Each row is a point. The points of each table are mixes of a few directions, plus a little noise. Count the directions of each table, and those that both share. Where both have some left over, give the other angles between the two spaces (their principal angles), to ten degrees, smallest first.
In the rows, 128 means zero.

First (7 x 3):
[[132 120 134]
 [ 87 202  70]
 [107 167  98]
 [126 131 126]
 [154  82 164]
 [109 163 101]
 [182  31 203]]
Second (4 x 3):
[[196 155 113]
 [ 67  77 107]
 [183 169 140]
 [ 67 111 151]]
Directions: first 1, second 2, shared 0; angles 90

First (9 x 6):
[[102 147  96 101 122 163]
 [185 118 142 143 155 161]
 [ 50 101  81  87 150   7]
 [ 82 154 112 111  92 146]
 [205 118 182 175 133 161]
 [112 154 150 143  77 156]
 [154  99 120 125 176  98]
 [141 111 124 127 154 106]
 [120 147 144 139  92 155]]
Second (7 x 6):
[[120 114 172  80 147 109]
 [114  61 171 161  82 137]
 [140 166  77 152 138 135]
 [119  98 160 118  79 147]
 [145 184  66 149 188 112]
 [125 142 159  59 178  98]
 [133 131  92 177  83 159]]
Directions: first 3, second 3, shared 0; angles 30, 50, 80

First (10 x 8):
[[119 156 139 164 121 118 162  83]
 [215 105  86 102 212 155  97 155]
 [  9 154  48 182 103  69 111 142]
 [174 151  89  67 177 134  80 132]
 [148 125 100  82 174 155  76 140]
 [ 71 127 173 144  34  88 164 143]
 [ 62  93 150 186  74 116 158 149]
 [169 127 131  78 204 205  78  91]
 [170 102 179 144  98 123 176 141]
 [144 140 185 133  83 116 176 106]]
Second (8 x 8):
[[138  39 123  70 140  96  67 163]
 [170 145 199 136 106 142  96 184]
 [113 140 110 169  92 103 223 124]
 [135 102 108 153 157 108 120 105]
 [107 116 145  91 193 148 114 107]
 [138 123 160 123 177 140  95 123]
 [ 46 201  24  55  54 182 164  78]
 [180 156 156 228 104 105 149 145]]
Directions: first 5, second 5, shared 2; angles 50, 50, 80

First (9 x 9):
[[153  86 145  76  82  55 179  92 144]
 [156 112 126  57  75 121  91 112 225]
 [135 119  74  80 153  74 142 105 230]
 [102 159 106 178 185 151 117 153  81]
 [117 155  93 133 163 154  86 145 165]
 [124 147 153 134 108 129  79 152   7]
 [132 108 141 137 121 135 171 113 164]
 [ 99 168 115 186 179 172  94 164  59]
 [134  98 198 170  87 160 194 117  78]]
Second (8 x 9):
[[129 130 136 129 119 138 117 133 118]
 [118 107  59 123 208  38 231  90 216]
 [136 143 178 132  70 193  54 155  65]
 [128 129 130 128 126 130 126 129 126]
 [136 146 188 132  59 206  38 161  52]
 [126 123 112 127 146 108 151 120 148]
 [120 111  75 125 190  59 208  98 196]
 [131 134 147 129 105 154  99 139 103]]
Directions: first 4, second 1, shared 1

First (10 x 12):
[[  7 142  92 214 169 164 100 179  97 130 115 146]
 [ 98  73 198  97 121  80 158 166 109 120 151 144]
 [ 67 120 157 117 137 149 117 134 123 112 105 149]
 [167 152  81 131  90  65 130 145 153 153 201 128]
 [196  91 145 158 164 123 171 130  90 134 111  88]
 [222 146 101 141 150 159 138  80 131 134  92  91]
 [129 111 149 101 102 127 122 123 131 122 137 130]
 [ 91 147  72 183 114 178  80 131 118 133 133 121]
 [145 207  84  91 130 108 118  96 192 134 129 154]
 [159  91 201  48 104 126 143  98 136 107 109 131]]
Second (10 x 12):
[[110 108 186  67 115 137 129 110 137 106 105 145]
 [119  80 170 117 104 161 118 123 102 113 117 116]
 [201 135  96 170 161 113 158 127 116 147 129  95]
 [ 97  87 127 194 140 175 116 152  74 126 115 103]
 [108  75 175 105  84 216  86  95 102 100  92 112]
 [110 136 189  53 150 120 148 105 155 105  85 162]
 [215 173  87 171 218 111 181 112 132 148  87 102]
 [124 154  99 118 102  50 134 159 158 147 197 151]
 [103 166  53 171  97 112  94 152 143 149 185 134]
 [ 95 167  99 113 110  86 117 145 162 136 167 160]]
Directions: first 5, second 5, shared 5

First (8 x 14):
[[197 100 148 161 146  82 156  54  71  86  74 110 102  97]
 [212  69 180 208 132 112 167  33  57  96  96 134  98 127]
 [155 101 154 169 122 139 142  99 107 127 133 140 119 141]
 [ 50 176  86  63 121 153  90 215 193 161 167 130 159 137]
 [ 43 150 115 108  97 204  98 217 198 192 211 161 163 184]
 [177  85 169 191 121 136 154  72  90 120 127 141 110 145]
 [112 143 113 106 132 121 120 144 140 128 125 121 132 117]
 [ 78 196  59  23 152  80  95 188 166 117  96  89 145  72]]
Second (11 x 14):
[[ 31 176  82 156  70 160  48 172 157 161 121 163  86 130]
 [130 112 130  90 162 142 129 138 163 117 153 145 139 160]
 [199  98 168 122 185 131 186  96 117  78 135 114 157 113]
 [ 26 211  92 235  52 191  44 161 132 124  91 166  68  69]
 [215 101 171 144 151  96 200  78  72  99 112  82 155  90]
 [ 80 170 100 190  36  99  91 132  78 180  85 107  94  89]
 [124 130 128 125 140 143 124 133 142 117 134 140 128 131]
 [ 76 142 100 112 111 140  84 159 161 153 139 153 113 157]
 [101 116  98  71  94  76 107 147 130 202 139 117 127 181]
 [202  62 157  35 208 102 189 109 149 114 170 116 176 184]
 [223  91 182 128 199 131 206  82 108  61 133 105 166 103]]
Directions: first 2, second 3, shared 0; angles 30, 80

First (8 x 20):
[[120 163 113 161  91 111 132 149 127 146 155 119 120 143 124 135 123 158
   83 102]
 [142  63 155  68 195 159 121  90 130  94  78 145 142 101 135 115 138  74
  211 175]
 [129 122 131 122 134 131 127 124 128 125 123 130 129 125 129 127 129 123
  136 132]
 [110 215  91 209  38  87 138 180 125 173 195 105 108 165 119 145 114 201
   16  65]
 [117 181 106 177  73 103 134 159 126 156 168 114 116 150 123 138 120 172
   60  90]
 [138  81 148  84 177 150 123 100 130 103  92 141 139 108 133 119 135  88
  189 162]
 [138  83 147  86 175 150 123 101 130 104  93 140 138 109 133 119 135  90
  187 161]
 [130 117 133 117 140 133 127 121 128 122 119 131 131 123 129 126 130 118
  143 136]]
Second (11 x 20):
[[153  98 155  96  79 137 153 131 103 145 145 127  95 148 105 168 133 102
  161 106]
 [131 146  32 171 249 128 127  97 223 112  76 176 204  91 118  64  63 170
   90 167]
 [119 142 118 141 146 127 114 120 137 120 123 126 141 125 140 111 128 138
  110 138]
 [ 94 149 170 133  91 115  99 152  82 122 147  92 106 130 162 128 173 128
  121 123]
 [152 125 124 121 119 154 114  72 140 129 141 137 128 167 132 137 125 124
  100 137]
 [ 95 134 176 125  85 105 124 183  75 130 143  94  98 113 144 139 168 118
  153 110]
 [145 131 113 129 139 148 114  80 150 124 130 139 140 153 133 124 118 132
   97 141]
 [129 104 140 113 113 109 170 185 112 141 122 129 110  99  98 148 124 114
  185 104]
 [171  67  75 107 174 115 229 185 175 152  83 184 142  73  37 145  52 114
  220 105]
 [111 155 161 133  95 138  80  99  99 118 154  99 115 160 171 126 169 130
   86 136]
 [108 156 144 141 118 131  85 106 113 116 142 108 128 146 167 115 156 137
   87 140]]
Directions: first 1, second 3, shared 0; angles 70

First (10 x 24):
[[118 124 133 122 124 129 115 124 118 128 132 122 128 128 135 124 140 122
  131 125 109 124 131 120]
 [128 128 128 128 128 128 127 128 127 128 128 128 128 128 129 128 129 128
  128 128 127 127 128 127]
 [121 125 132 123 125 129 118 125 120 128 131 124 128 128 133 125 137 124
  130 125 113 125 130 122]
 [118 124 133 122 124 129 116 124 118 128 132 122 128 128 135 124 140 123
  130 124 109 124 131 120]
 [116 122 134 120 123 129 112 123 115 128 133 120 128 129 137 123 143 121
  131 124 103 123 132 118]
 [125 127 129 126 127 128 124 127 125 128 129 126 128 128 130 127 132 127
  129 127 123 127 129 126]
 [134 131 125 132 131 127 136 131 134 128 126 132 128 128 124 130 121 131
  126 130 140 130 126 133]
 [189 155  99 165 153 123 207 154 193 128 105 165 126 126  83 152  52 163
  112 150 249 154 108 178]
 [117 123 133 122 124 129 114 123 117 128 132 121 128 128 136 124 141 122
  131 124 107 124 131 119]
 [114 122 134 120 122 129 110 122 113 128 133 119 128 128 138 122 145 120
  131 123 101 122 132 117]]
Second (8 x 24):
[[131 124 133 124 134 129 106 131 110 128 127 132 122 126 140 130 142 149
  131 114 104 119 132 125]
 [124 138 115 137 117 117 150 123 141 118 124 132 130 130 112 124 110 103
  130 143 148 134 122 131]
 [128 106 158 112 136 146 112 120 111 144 137  96 147 122 145 121 144 147
  100 124 114 128 130 125]
 [143 140 118 143 127 120 154 138 160 119 124 138 118 130 108 148 111 118
  144 140 165 138 125 134]
 [153 123 154 129 128 106 108 117  94 102 117 111 130 119 129 141 139 161
  112 126 107 122 126 125]
 [123 106 151 110 141 155 108 128 117 154 141 106 141 125 151 121 148 147
  109 117 111 126 134 125]
 [113 133 116 131 117 127 152 120 143 129 130 127 138 131 116 114 111  95
  123 144 148 135 123 130]
 [109 153  78 140 124 125 134 146 148 130 125 182  98 140 123 125 118 103
  175 118 127 120 132 129]]
Directions: first 1, second 4, shared 0; angles 30

First (11 x 32):
[[ 62 121 162 155  60 148  71 121 183 120 115 111 101 134 117  68 182 141
  118  90 145  81 196 125 131 105 115 137 134  77 171 112]
 [170 103 141  78 103 152 165 144 105 123 170 140 121 135 119 173 108 137
  158 139 137 196  58 109 184 153 131 116 110 154  93 146]
 [155 114 100 130 175  84 173 150 103 120 122 153 138  85 114 126 111 128
  159 208 105  89  99 128 136 160 142  92 109 171 131 105]
 [ 43 178 145 187 100 154  28  82 185 144  85  81 126 174 159  79 171 117
   52  13 147  96 249 152  48  56 107 188 176  42 165 136]
 [143 132 125 117 135 133 137 127 117 131 136 128 134 135 133 148 115 125
  126 122 128 153 111 127 129 129 129 132 130 134 114 138]
 [114 135 127 141 131 124 115 122 136 129 117 123 129 128 131 115 135 126
  119 121 127 111 148 133 114 119 126 133 134 118 138 124]
 [ 96 134 127 157 127 117 104 122 148 126 106 122 126 120 127  93 148 128
  118 127 125  81 171 134 107 117 125 129 135 110 154 112]
 [166 119 105 115 168 102 171 144  97 125 133 147 139 104 122 148 102 125
  150 183 111 127  85 127 138 155 139 106 114 168 114 121]
 [132 117 134 121 118 130 135 134 128 124 135 133 122 124 121 128 131 132
  139 138 129 131 117 123 146 136 129 119 120 132 127 126]
 [153 172  76 155 231  85 142 113  93 145  94 127 169 122 157 150  89 101
   95 141 101 115 135 156  52 118 136 143 150 148 116 131]
 [173  84 166  53  57 180 167 151 113 117 195 141 103 145 108 180 117 147
  174 127 151 226  39  94 224 160 128 113  98 150  85 155]]
Second (10 x 32):
[[147 166 121  58 127 113 103 169 107 107 145 107 115 130 103 194 160  96
  153 155 163 209 129 119 183 195 140 115 141 128  53 125]
 [127  72 125 185 174 132 186 124  91 152 127 149 152 111 172  95  54 157
  124 181  83  30  67 146  73  93 105 120  90 184 184 102]
 [105 124 138 150  90 130 110 104 178 124 113 137 117 124 110  79 163 138
  121  87 127 106 172 121 128 104 135 132 134  92 164 138]
 [144 106 119 153 174 133 169 123  88 149 132 139 151 128 166 134  66 138
  118 153 101  99  79 142  87 107 116 131 110 168 143 124]
 [104 113 137 138  91 115 115 130 167 112 117 139 109 104  94  78 173 139
  148 136 131  87 164 116 156 136 137 108 124 108 158 114]
 [102 170 148  72  77 140  56 155 141 107 143  88 100 152 106 170 192 100
  134 103 183 201 176 119 178 169 127 136 153  85  71 126]
 [110 166 142  82  87 139  71 145 141 113 136  97 105 151 107 162 181 105
  130  99 171 194 169 120 167 158 131 137 151  90  80 132]
 [113 129 137 133 103 132 110 120 154 124 122 127 119 129 116 106 152 131
  126 108 134 123 153 124 135 122 129 130 134 106 140 130]
 [205 110  78 162 212  95 228  87 104 150 113 183 172 106 141 123  52 139
  124 142  68 112  63 135  81  96 152 125 118 177 152 162]
 [122 121 134 145 144 153 133 121 105 147 133 119 141 148 165 138  91 134
  106 116 120 119 105 142  90 101 108 147 124 140 134 128]]
Directions: first 3, second 4, shared 2; angles 60
